Each row is a point. A path goes straight from each point to the next, and from the last back to the first. The post is the endless flat space through its rows: a point in 2 columns, a line in 3, a plane in 4, and so on, so that a path can go around it. How many times does the path go around the post? Going back the other way cancels.

Post:
[[-16   2 -28]
 [ -9 -14  26]]
Path:
[[ 18  -9 -50]
 [-22 -19  -3]
 [-60  11 -26]
 [-23  15 -13]
 [ 27   1 -30]
 [  4 -12 -23]
 [-32 -23  25]
 [-44  10  22]
 [-26  31 -17]
 [  5   5 -24]
 [ -3 -25 -39]
 [-42 -16   4]
 [-24   1   4]
 [  2  13   5]
 [ 16 -12 -21]
 [ -7 -16  -1]
 [-57   6 -20]
 [-33  20 -32]
 [-44 -23  29]
 [-11 -23  -6]
 [ 14 -15  14]
 [  2  -8  52]
 [-36   3  45]
 [-17 -21  32]
 [  1 -15 -28]]
Times around: 2

Post:
[[ -8 -26  31   6   9 -18]
 [  5 -17  11  -8   8   5]
 [ -6  11  10  -7   2   2]
 [-11 -20 -31 -20 -36 -10]
 [ 18  38  12  17  19 -17]]
Path, 27 rows:
[[ 15 -26 -17   1 -26 -26]
 [-16 -36  31 -37 -14  -5]
 [  5  28 -13 -24  23  -2]
 [-22  20  14  20  32  -3]
 [-14 -32 -22  -7 -38  -2]
 [ 20  -9 -17  15 -20  13]
 [ 15 -18   6  21   5 -19]
 [ -3 -22  25  16 -28 -40]
 [  1  45  17  -1  -9 -53]
 [-45 -31  25 -20 -18 -27]
 [  2  -3  -1  12  33  -3]
 [-24 -11  -3 -12 -17   9]
 [  3  -2  18 -14  -5  22]
 [ 27  -8 -14  15  -9 -15]
 [-22 -60  12   2 -45 -10]
 [-15 -22  13  -6 -26 -38]
 [-43  -1  41 -13  14 -43]
 [  2 -17  -5  -2  18  14]
 [  3   2  24   3  22  32]
 [-32  -1  20  16 -10  -8]
 [ 13 -47  27   6   3 -17]
 [ 12  17   1 -18 -18 -45]
 [ 18  44   6   5  23 -50]
 [-24 -18  -3 -18  -2 -12]
 [ 15  30  10  10  27 -17]
 [-12 -27  -4  15  19   0]
 [ 10 -23  12  23   4  -1]]
Times around: 4

Post, 10 rows:
[[-18   1  34  -5 -34  19 -11 -12 -13 -17 -11]
 [  6  -7  26  -2   8   0 -16 -21   5   9   0]
 [ 26   2 -31  -8  38 -22   6   2  33 -17   2]
 [ 27  19 -14 -19  41   6  34   6   3 -20   5]
 [ -1  16  14 -14 -26  15 -16  -3   0   9 -15]
 [-24   6  15   8  -9   9 -19  18   0  16 -17]
 [  9   4 -16  -5  -6  16  16 -30 -12 -23  34]
 [ 32   5 -17  10  37 -31   9   2  -1 -12  -1]
 [ 11  19  24  11   8  -7 -15  17   4   1   2]
 [ 11 -24 -12 -52 -22   2  17 -21 -17 -26  35]]
Path, 23 rows:
[[ 18  37  54  -8 -44 -11 -11   9 -60   0  18]
 [ 43  26 -31 -25  38 -14   6   3 -15 -14  10]
 [ 34  15 -48   8  32  22  14 -50  21 -26  25]
 [ 26   5 -29  -2  10 -19  27   0   6 -23  22]
 [  0   7  -8  56  34 -23  -8 -37  21  18  48]
 [ 34   1  15 -27  37 -11   9 -24   1 -25  -2]
 [ 43  21  40 -20 -13  17   2   7 -32 -51 -23]
 [ -8  13  -9   9  -5  20  -1  30  23  -5 -16]
 [-14  -4  18 -33 -26   8  44 -18 -18 -14  27]
 [ 28  24  25 -23  16   5   8  -4 -11  -3   3]
 [ 20  20   9 -25   2  -1 -32   9   2 -30 -12]
 [-16 -25  -9 -30 -34  -6  -4  35 -13 -34  -2]
 [-15  -7  -1   6  18  13  26  -4  30  23  -1]
 [-11   4  32 -25 -17   3   3  -9 -13   4  29]
 [ 42  28  -3 -37  32   6 -17 -34   3  19 -31]
 [ -2 -15  30  -6   4  35 -14  -8 -26 -30  -5]
 [ 51  18 -10   6  38 -12  39  -2  33  -3   8]
 [-15 -16  31  22 -28 -34 -36 -16 -13  18  10]
 [ -8  -5  13 -14  -1 -23 -40  -2   2 -12  -7]
 [ -2 -21  20 -20  20  20   5 -32 -23 -32 -12]
 [-11  -3  -3 -14 -23  -6  -9 -21  -5 -57  16]
 [-17  29  20  27 -26  11  -1 -28  14  -3  -2]
 [  7 -13 -12 -13   5  -3   3 -21  27  16  16]]
Times around: 4

Post, 17 rows:
[[ -5 -11  21 -19  -1  21  31  14  -4  17   9   0 -11 -11 -14 -21  11 -24]
 [  7  16  -1  -9  -4 -16   3  23  -7  -4  -9 -21  37   7   7   2   6 -32]
 [ -5   5   3 -16   8  38  22  11   4   7  18  16 -31  -9   1  -9   4 -22]
 [ 24  28   1 -18   4 -17  -4  -4 -23 -17   3 -25  47   5   0  -4  -4  -2]
 [ -2   0  16 -22   7  12  23  -7   6  22  15  30 -17  -8 -11   1   1 -25]
 [  6 -22   9  -3  -7   0  -6  -3  25  -6  17  12 -11  10  -4   0  -6   6]
 [ -6 -23  -8  -7 -14   9   2   9  -1   6  37   0 -18 -10   2   4   0 -18]
 [-12  17  22   1  15  -5 -10 -16   5 -10  -9 -12  17   3 -24  23   8  11]
 [-22   8   0   9  23 -16   1 -30   0  -2 -15 -11  40  -5   4  13   0  35]
 [-23 -10   3   8 -13   4  -3 -16  26  23  18   6 -23  14   8 -11   0  -8]
 [ -1   0  -1  11  -3  35  22   0 -11  10  -2  12   1   7 -17  -7  13 -22]
 [ -3  -8 -12  -7   1  19  -3   7   0  14   4  24 -25  -8 -13 -20  15  -5]
 [ -4  13  14  21  31 -20   0  -9 -12  -2 -24 -20  19  -1 -12  10 -31  22]
 [  4  13   6 -10 -22  14  46  12 -18   2  -5   6  -4 -27 -17 -13  10 -33]
 [-17  -5  24  20  11  -2  -7 -18 -11  -5  -4  10   1  -5   5   4   3  21]
 [ -1 -13   7 -17 -18   3  -3   2   4  32  12   0 -23  25   8   9   5  11]
 [ 17   2  -4   1  14 -12   2 -24  -7  -3 -13 -32   9   5   5  13   1   6]]
Path, 24 rows:
[[ -8 -16   3 -17 -19   6 -10 -23  -6  29  21  -3  17  43  16  19  45  -2]
 [ 16  13  26  14  -1 -18   2 -33   2 -23  15 -24  28  -1  -8 -21  -3   9]
 [ 12  14  23 -46 -16   4  12  -2  -8   1  25 -16  24  -3   7   1  21 -10]
 [ 38 -27 -30  28  -2  26 -22  26 -14 -44  16 -26   0   3 -29  -5 -24 -31]
 [ -5  10   7  -3  -4 -13 -12 -12 -20  12   0  20  11  17   4  24   8  -4]
 [-14  -1 -20  27   8   4 -12   7  10  14  -1 -21  21  36  -7   2   5  -9]
 [ 19 -19   8 -15 -51 -13  13   3 -14  -5  -5 -14  23  15 -25   6  38  -9]
 [  2  10   2  -8 -14  18  18 -20   8   1  -7 -17 -23   6 -14  -3  12 -25]
 [ 16  -8 -10   2 -36  11 -14  25 -12  -9   3 -12  24  -4   3  -6  18   4]
 [ 15  -2  35   7   8  22  60 -23   9  -1   1  11   1 -13 -21  17   9 -17]
 [-12  22   6   9  48   9  -7 -18   2  21 -12  29   0  16 -16  -7  13 -21]
 [  5  -5  17  26 -10  -5  29 -40 -28 -17  -1   0  19  32  21  17 -22  19]
 [ -7  24  -9 -37  28  11   8  -8   7   4  15   7 -28   3  12 -13 -13  -1]
 [ 12  26   4 -15  18  16  23 -26   4 -14  24  -3 -13 -16 -27   2  17 -14]
 [  1  12  18  10   4   5   8  18   1   1 -15  19 -29  -9  -9  18 -11   3]
 [ 13  17  17 -11   7   9  38   0  -5  15  -1  -6 -18  -4   9   7  -2  -1]
 [-11  24  15 -26  -7 -12  25 -27 -11  -3   5 -12  30 -15 -30  37  20   1]
 [  1  -5  -9   8  13  12  26 -28 -17  20 -36  12   9  26 -13  -6   4   6]
 [ 21  14  -3   8   3 -24   6 -11 -26 -24   9 -13  32   4   2  -1 -20  16]
 [ 14  -2  11   7   3 -13  -9 -20  21   2  -7 -12  42  25  -7   1  22   4]
 [ 35  -3  36 -16  15  19  27 -13  -4   2   7  -2  12 -15 -12   4   7 -31]
 [ -6 -14  12  -6  10  -7   8   0   9  23 -33  45 -29 -14 -20  19  -8  11]
 [ 33  -2  -4 -19  12  31  23 -12   3  11 -24  -6 -12   6 -19   0   8 -11]
 [ 14  -9  -7 -17  16  20  16 -30   2   5  41  46 -19   7  16  11 -38  20]]
Times around: 1

Post, 17 rows:
[[  6  18  12  40 -12  -8  15  25  23 -14  13  12  44  14  11 -22 -11 -45]
 [-11  16  10  10 -11 -16  11   5   0   8  16   8 -13 -16  15  -9 -18   4]
 [ -2  -8  29  16 -16   3  14   4  13  15  12  -4 -42   5  -5  11  24   5]
 [  3   2 -16 -14 -22  21 -23  -7 -18 -15  -9  -9  16  -1  -3   7 -14 -19]
 [-25  -1  18 -13  18  14  11  -6  -6 -10 -20  24 -27 -21  -8  -6 -31   1]
 [-11   5  12 -15  -1  -6  13 -13  17  -6  -4   6  -5  10 -28   4 -14  10]
 [ 11   3  18 -21 -33   6  -7  12   8 -21  -3   9  24 -13 -28  16  13  -4]
 [ -2  -5  -5  32  13   9  14  14 -11 -35  23  -9  10   4  17   8  -7 -16]
 [  9  -5   5 -17  10  11 -20 -24 -27 -27   7  -5   4 -10  11 -24  -4  -9]
 [-25  -7  16  12   0  10  19  -2  -9   1  14  19 -14   3  15 -20   1  11]
 [ -1 -12  22 -25 -37  -6   3 -26 -20   5  -5  21 -28 -26 -24  18   4  -9]
 [  8 -16 -11  -5  22  -4  11  -4  37 -30 -18  -5  28  22   0  13  24 -17]
 [-18   3   9 -46  -1  -7  28   2  25  -2  20 -17 -22   2 -24  -1  -4   5]
 [-13 -10   4  12  27  20  -2   4   4  16   3  25 -16  16  -4  15   4  -7]
 [ 35 -14  15 -10 -15   2  11  12  -2  16  12 -10  12  15 -12 -22   6  -8]
 [ 20  -1  -4  26  -6  37   2   5   6   7  28  -1 -19 -17   3 -26 -15   2]
 [ -2  34   2 -26  11  24  22 -14 -17  -7   6  -8  -3 -11 -28  -1  -8   9]]
Path, 30 rows:
[[ -1  24  -6  -2 -41 -21  -6  -9  14  16  35  12  -2  -7  -5   9   2 -15]
 [ 13 -23   0   2   4  26  -7  -6  17   9  12  21 -36 -10  17  17   5  21]
 [ 20 -18   5 -11   1   4  12 -11  11 -51  14   3  31 -17  -9   5  12 -18]
 [ 14 -31   5  40 -24 -19  13   9   7  12 -17  -6 -16 -11   2   8 -22 -14]
 [-35  14  20 -20  23   0  11   6  17  -9 -19   1 -22  12 -34 -33 -28   7]
 [-17  24  11  16  -6 -13  -7  13 -20 -16   9   9  24   9  -2 -30 -19 -29]
 [ 16  22   7  20   6  41 -32  19  13 -19  14   9  32 -11 -15 -19  32  -4]
 [ -4 -19  -2 -16  13  -7  -7 -12 -24 -23 -26  -8 -39 -14  16   8  -7  21]
 [  9  33  14 -59  -9 -29   6 -21  16   6 -15  18  12 -19  -5   2  23  -6]
 [ 19 -21  39  -6 -43   9  -8 -51   6  -9   3  26  -8  -1 -23  -4  -6 -10]
 [-39  12  45   7 -19 -12  27  -9 -37   5  25  -2 -48 -15   4   3 -15   2]
 [ -3   2   1 -10   0   5 -13 -16  -5 -12   4  18   4 -13 -20  19   5 -14]
 [ 10  11  18  34 -32  -3 -20   9   6   5   6 -20  26  21  -6   5  11 -18]
 [ -2  -4 -25   8 -18  -7 -13 -20   2 -11   5  20  14  11 -39  34  -7 -25]
 [ 23  25 -14 -30  -9  16  12  10  10  -2   6 -15 -16  -5 -23  -4  -9 -17]
 [-28   6  15  -3   9  -1  27  12 -13  -9  21   4 -14   6   5  15  -6   3]
 [ 31 -18  25  -7 -20 -34  27   2  29 -13  28 -37  15   9   9 -12   5 -14]
 [  7  38  40   8 -22 -19   7  -7  13 -10  11 -18  38   5 -10 -12  14  -2]
 [ 21  13  14  60 -31  -5  28 -18  35   1  21  20  -7 -39  12  -7  -9 -26]
 [  6   2  20   6  -5  29  39   9  -4  12  -5 -12  -1  -1 -21 -25  -5 -19]
 [-24   0   5  -3  16  -6  20 -22   5 -16  14  24  15  17  -6 -40 -17  -4]
 [ 20  -4  32  51 -22   2   4   9  -7   3  14  13 -34   0 -16   5 -15  -6]
 [-30 -12  -1   4  -7  35   2  -7 -20   3   1  -4 -26  37  16  13 -18  -1]
 [-13  -6  18  38 -20  24  16   2 -16  -1   5   3  -3  -1  23  28   9 -27]
 [-28  -8   7  23  20  20  56  11  16 -29   8 -20  26  31  -3  15  53 -20]
 [-25  14   4 -19  35  10  41  -2 -11 -26  19   2   8  -4 -14 -29  -2 -34]
 [ 40  -3  28  43 -23  -1  16 -16  -3 -24   9   2 -10  -8 -16  -7  11 -24]
 [ -6 -10   5  19   2  34 -35  18  17 -24   3  19  -4  23  18  23  23   8]
 [ 26   3   4 -20  14  12  41  -8  11 -21   5 -10   6 -18  21 -30   0  -5]
 [ 13  26  17  -9  12  37  10  16 -24  -4   5   5  -7  -2  10 -29  15   1]]
Times around: 4

Post, 17 rows:
[[ -3  44  15   2   2 -20  -3   3  11 -14 -28  10   8  -8  41  -8   5 -22]
 [ 12   8   3  19  24   0   0  10 -15  19 -10 -28  -9 -23   5 -12  15  -4]
 [ -4   7  12 -23  -4   7   2   6  -8  -9 -20  39 -14  -3   0   1  26  -8]
 [-13  22  12  13   5  -2   0  17  -7   4 -38  12 -12   1 -17   8  22   7]
 [ -5  36 -27 -12   4   8 -28  11  -8  28  13  16  24  10  10  -6  -3  -4]
 [ 16 -13 -18 -12  22   2   5 -14   1  26  -6 -17   6  20   9  -2   6  29]
 [ 14 -13   9   6  11  -2  -8  33   2  21   3 -25  17 -10 -15  28  31  20]
 [-14  22  29  19 -23  22  20 -20   5   7  28  19   1   8  22   2   5 -20]
 [ 12   9  16   3  -1 -20 -15  -9 -19  36   6 -15  -9  21  27  -3  -7 -37]
 [  3  -7   3  23  22   1 -10  25  -1  15  -4 -12  -9  -9  -4  23   3   9]
 [  5  11  13   0  -3  -2  -5  -8 -32   2 -22   1  11  15  19   9   6  10]
 [ -2   6 -10   8 -14 -16   9 -16 -26  30  20  11 -15  -6  -3  15  14  -5]
 [ 11  27 -12  12  26 -22 -13  -2 -32  -8   4  16  -5   7   9 -24  43  26]
 [-23   2   1 -19  -7 -13 -19 -23 -29  14 -16  -7 -10  17  10  -9 -16   8]
 [  7  13   9  -7  10  -7 -31  -6 -13  11 -35  -9 -19 -10   5   4  -8  25]
 [ 15 -23 -22   0   8 -13 -29 -14  -5  28 -11   4 -12   0   8 -13  17 -10]
 [  2  -5   4 -10  18  -4 -17 -24  -4   5 -17 -11 -16  -9  10  14  20  -2]]
Path, 27 rows:
[[-16  21   9  39  17   3  18 -23  -1  -9   8  -5  -7 -37  13  -8  19   4]
 [ 18   4  23  -9 -13  31  -7 -17  13  29  -3   6  -2  23  -5   2   4  -6]
 [ 16  40   1 -29  17 -36   3 -17  -3   4   6 -12 -12  18  39  13  13  -8]
 [-10   4   2  11   8 -13   6  21  -9   7   1  -1 -43 -27 -12  -2  23  -4]
 [-38  38 -31  20   4 -21   0  17  -6  23  -6   8 -33  -6 -40   3  -3   9]
 [ -9  -3 -26  -7  33 -34 -58  40  13  28 -32 -40  26  -8  -1   3   2 -30]
 [-13  12   4  12  12   0  -2 -10 -39  -8   9   8  15  -4   5 -14  17  37]
 [ -2  12  18 -15   1  27  10 -18 -21  41  -4 -34  22  19  17  17  -4  23]
 [ 10  -9  -1 -16  -3  16 -13  15 -10  16   6  -5  14  15  46  -2  -4  -2]
 [ 28 -28  17 -10  37  47 -13 -21 -40  10   3 -41 -23  -5   1  -9  33   0]
 [  3 -19   6   9  12   4   1  19  11  16 -19  13   3  32  -8  19 -10  -2]
 [ -4   6   7  20  22   0  23  14  32  22  13 -16  12  18  15  15  -6  10]
 [ 19  12  10  -7   2 -24 -19 -15   8  38   2 -19  13  -6  44  -6  19 -18]
 [-11   4 -16  -3   1  -4  -1 -26  21  17   3   1  -8   6  24   4   3  -5]
 [ -8 -15  -1 -15  -9  33 -30  -1  -1  33   1   5 -19  26 -24   6  -4 -25]
 [-12   3 -24  -5  26 -37 -19   7  15  13  -3  -4 -24  -3  -9  12 -11  16]
 [  1  -3  -9   0  38   8 -17 -11  -5  25 -27 -32 -11  -5   0  -6 -13  19]
 [-13  42  20  60   6   5  48 -13   4 -13  32   5  -8 -18  34 -22   3  34]
 [ 11  19  -9  25   1  -5  -9 -16 -28  20   4  -7  17   6  29  -1  22  -6]
 [  3  10  19   4  -4  20 -32  -1  15   7 -10  12  -5  17  12  -5  10 -16]
 [ 17  -6 -24 -23  -5  -7 -11 -15 -10  41  10  -8   0  -5 -15  -1   2  25]
 [ -2   9   5 -21 -35 -21 -15 -30  10  21  24  48  22  33   6  31  23   6]
 [  1  36   2   1  28  -4  11   7 -13  13 -12   9 -15 -28   4  19  28  32]
 [-10  35 -17  21 -15  -4  -1 -49 -20  17  13   7 -10 -29  15  17  34   9]
 [ 20  52 -29  29  14 -19  22  -9  -4   2   2  13 -11 -12  15   4  38  14]
 [ -1  13 -31 -16   6   1 -34  12  -6  55  -6  18 -19   0 -33  35  11   0]
 [-12  25   0  35  19  -7   1  12  -3  44   0 -33  22 -24   8  -4  19  -7]]
Times around: 3

Post:
[[ 11  17  11  -2  11  -4 -20   6 -13   5 -10   4 -10 -12 -23  30  37   6]
 [-10   4  17 -12 -14  20  24 -15  -4  -5 -20 -18  10  13  13 -13 -17 -30]
 [  2  23  -9   8 -18   9  27  13   4  -1 -26 -11  18   6   4  15  19  44]
 [-18  15  19 -15  -8  -5 -18  45  13  26 -16  -2  16 -29  -2   6  -4  18]
 [-20 -25 -14  -8  15  -9  12 -12  23 -28 -14   5 -11  36  12   1  10  -4]
 [-28   8  -9 -16  -2   4   8  -4  -2  -3  -6 -13  24 -30  12  23  33 -13]
 [-17 -10  16  17 -18  12  -8  21   4 -10 -24  14  -4   5  -1  21  10  16]
 [ -9  24 -10  -6  21 -10  14  -2 -25  25  -6  20 -11 -29  -9 -12 -25   1]
 [-30   8   2 -11   2 -11  -3  11  -6   9   0   1   0  33  -5  22   8  -8]
 [ -4  40  19   8   8 -15  21   0  13  39  -4  24  19 -14 -18  42 -17  17]
 [ -1  23   8  26 -20  -8  -1   2  11   4   3  -9   6   0  -3  36  -3  15]
 [  9  13 -13  -6 -16  22   6  19  11  12   0   1 -11  11  14  41 -18  48]
 [ 10   6   9  25  -8  21   7  12   8 -28   6   8   1  29  10  -8  -7  -1]
 [ -2  51  17 -23 -15  11   5   4 -21  -5   1  14  25 -21  -9 -18  -7  27]
 [ 18  -8 -17  -3 -15  11   7 -20  -6  -4 -25  26 -13  16   5 -21  -5 -22]
 [-27 -19  12 -24  -8   9  -6  23 -13  16   0 -10  23   7 -17 -23  -2  20]
 [  4  16   5  -6 -19 -18   8  33 -14   6 -10 -11  17 -26   0  29   3   7]]
Path (32 x 18):
[[-16 -20   9  18  -2   0 -26  19 -13 -26  -1  -1  -9  27  -3  12  25 -51]
 [ 15   3  32   7 -18 -18  11  26   7  -7 -22  -4  27  -3   1  39   2 -12]
 [-16  14  18   1 -24  31  28  -5  -3   7 -16  27  31   3  17   1  16   6]
 [  8  33  -4   2 -29  18   5 -11  15  16  -4  -7 -13  -6  12  -8 -14  19]
 [-13  -1   5 -32 -37 -20  19  32 -20  -9 -19  -2   3  13   0  43  -3  -7]
 [  0  10 -18  -2  14   6  13  -9 -47 -13 -30  14 -15  16 -21 -16   4 -45]
 [ 17  -1 -14   2   3  17   8  19   6 -18  18  30  35  -2  -2  -5 -10  56]
 [ -9 -44 -11   6  -7  -3 -13  16   5   5 -16   2  -3  -4   8  -2  -4  47]
 [-21   5   2  -9 -13  12  -7  12 -25  24 -14  14   3 -13 -19  -6  28  58]
 [-12  -6 -16   8 -39  13   9  14  -6  23   3 -11  12  12   0   9  15  20]
 [-15  -6 -12 -28  15  17  23  26  -7  25 -21  13  10  31 -13  10  23  13]
 [ 23 -42  -4  26  10  26  -6 -29 -11   4  14 -11  -8 -11 -22  35 -15 -22]
 [-26  42  13   0 -32  16  16  30 -13 -11 -26 -16  34  -2  27  16  -7  32]
 [  6  13  11   2  -6   3 -13  -6   3 -11  26  31  12  20   1   1  -4  -5]
 [ 37  39  43 -14 -39  27  -8  32 -33  28  16  27  12  13 -10  40  13  -3]
 [-31  18   2 -11  -8  12  16   7 -37  35   4  -6  -6  -1 -32  19 -15  44]
 [ 15  17 -16   5   3   1  49   9  -1  14 -13  -8 -24 -40   6  24 -29  25]
 [-19   4   1 -27 -19  -1  14  41   9  50  -1  45  20 -23  -4  34 -12  58]
 [-10  -3  15  -6  26  12   2  46 -23   6  -1   0 -10 -16   9   1  11  23]
 [-19  31  12 -13 -12 -11  29 -31 -11   4 -14  17  60   9  -7  15   4 -10]
 [ -6 -10 -33  29   0   6 -13  -1   9  -9 -19 -11 -28  16   9  19   3 -25]
 [-25   5  28  15 -13  -7 -15  23  37 -28 -20  15   9  -9  -1  26   8  10]
 [ 13  39  10 -10 -18 -13  26  -6   0  -8   3 -17  15 -13  -3  44   2  18]
 [-15  -3  23  41   7 -14  58  13  -6   0 -47  -6  16 -22   2 -20  11  -2]
 [-37  39  -9   1   6 -32  -1  -2   8   4   8  32  20   0  16  35   3  25]
 [-19  43  24  21  -8 -23 -12  22  32  12   1  22  39  -9  -1  58  -7   7]
 [ -3  -9   9  13   0 -14 -20   0  15 -16 -11  15  17 -11 -16   8  23 -29]
 [-26  19  29  -8  -4   5  10  -4 -22   7   3  15  10  16 -40 -13   5  -7]
 [-18  21  46 -54 -26  -3  -7  10 -16  42   9   3   6  -5  -7  30 -19 -13]
 [-21  20  25  -2 -27  14  34  32  -7  31 -35 -24  27  38   6  23  38   6]
 [-24  32  20 -21 -55  13   3 -15 -13   7  23  21  33   7 -27  13  17  21]
 [-35  14 -15  27  -5  -9  10   4   6  -2 -34  16  -6  13 -16  28   7  -7]]
Times around: 1

Post:
[[ 14   2   0 -16   6 -34  14  17   4   3   2 -12 -17  -1 -13   9 -14   3]
 [-26  11 -11   0 -29  -5   7  -3 -20  -6  -3 -13  -4  14  24 -12 -18 -15]
 [ -3   7   2   9   6   0   4  10  13  -7 -22  12  -7   4  -2  -3   7  18]
 [-17 -25  13   9   1 -15  -4 -16  25 -23   9  -2  -6  29 -19 -18 -32  12]
 [  9  -9 -16  17 -12  14   6   0  24  -9  11   8  32  -6  15 -15  -2   4]
 [  2 -10  16  -5 -16  27  21  12   0 -26  -7 -12 -16   1   2 -15  25   5]
 [-18 -12   5 -15  -4 -15  32  -5 -17  -7  15  12 -25  -4  -8   3  -4  -3]
 [ -2 -19 -49 -18   6   5   5  34   5   5 -24  -8 -11 -12  11 -19  -1  -2]
 [ -8   8  -6  17  25 -16 -20 -11 -10  -2  -7  -4  25   4  -8  -7   6  -7]
 [ 18   9 -17 -27  16 -18   0 -16  -1 -15  -5  13  -4 -26   9   2 -12  -6]
 [  1  -1 -14 -30 -10 -18 -11  13  -5  -1 -27  -8  25  19  32 -23  -8   8]
 [ -6 -13  -1   5  24  13  -6 -30  17   6  22   1  11   4  18   1 -14   5]
 [  6 -17   1 -11 -18 -10   1 -13 -12   8  -6  -8   4  -1   6  15  -8 -22]
 [ 13 -18 -17  -9  -6  15  -2 -22  -7  -6   7 -18   2  24  -2   0 -14   9]
 [-20  -8 -14  -6 -20  -4  44 -25 -10  -5  -1 -36  15  -2   6   2  13  15]
 [-30  -6  -4 -31   2   7  -8 -16  -4 -15   2 -18   4  13  -8  -4   0  22]
 [-27  -1   1  15   8 -32  -5  -3  -5 -30  10   0 -11   2  -4   9   3 -15]]
Path (24 x 18):
[[ -4  -5   3   3  -4  -3  -8 -16  12  -1 -27   6  22   1  10 -29 -30  -5]
 [-13 -10 -10 -22 -25 -10  -8 -20  18 -25 -13  -7   4  -4   6   2 -25  11]
 [-14  -4   3 -13   7  -4  -3 -20   8   2 -13 -24   3   1  -3   1   1  11]
 [ 17   4 -16 -18  18   1  -1   7  21  21 -16 -19   5  24  14  -1 -11  13]
 [ 12  32 -16 -19 -17 -37  44 -19 -10  -9 -10 -19  10 -13 -16  13 -22   7]
 [ 14  13  -1 -36  -3  28 -13 -33 -13 -16  -7  -1   1  11 -27 -10 -20  36]
 [ -3 -23 -25  -4  10 -16  31  -7  25 -14   2   4 -24 -35  28  20 -20  18]
 [-30 -12   9  20   4   9  -2  -2 -24  16  28  31   0  40  -8 -31 -16  11]
 [  6 -22 -13   7  -5  16   5 -13   1   4   6   0   0   7 -40  15  15  17]
 [ 22 -25 -11 -16  31 -40  25  -5  21 -14 -36   4  17   3   2 -14  10   3]
 [-37 -19 -38  23  13 -25   9 -26 -10  12 -28   6   5  25 -11 -14 -33  -6]
 [-22 -43 -22 -22 -30 -20  30  15  -6 -23  22 -14  -7  -8 -13  11  31 -11]
 [ 12  -3 -28  60   2  16   5 -35  -8   0  32  -6   9  23 -15   1  -1   9]
 [-36 -39   3  -3 -14 -41 -14 -24  -5 -12  12 -10  34  15 -19 -12   1 -20]
 [ -7  20  -8 -15  10 -15  -3 -21 -21 -20  26 -36 -30  22  -8   6 -23 -16]
 [ 39 -21   6 -26  -7 -38  10 -14   7   9  -8   6  39  -7  39  -5   1 -15]
 [-24 -24 -18   5   1  15  19  -5  -8  18 -22  -5  21  17 -43 -20   4   7]
 [-33  -5  -4 -12  27   6   4   2 -18 -11 -16 -27 -13  10 -19  -1   3  36]
 [-10  -6 -21 -17 -14  -8 -21   6  -7  -5  45  -7  -4  -7 -12  39 -13  11]
 [  1   7  -3 -23  20   8  -3 -15 -34 -15  14 -17 -12   9 -47 -27  11   6]
 [ -1  26  20 -21 -23 -35  26 -20  -5  11 -26   0  -9  12  -3  12   8  14]
 [  7  -4  -4 -20  -5  18  18 -12  -2  22   6 -29 -21 -17  13  -1   6   1]
 [ -2  -2   0  -6   7 -15  -2  -1  -2   0 -27 -33  30  18  -7 -24  26   3]
 [-18  -8   1 -22   6  18   7   7 -12  -2  10   6  -9  17 -17 -16 -17 -12]]
Times around: 3
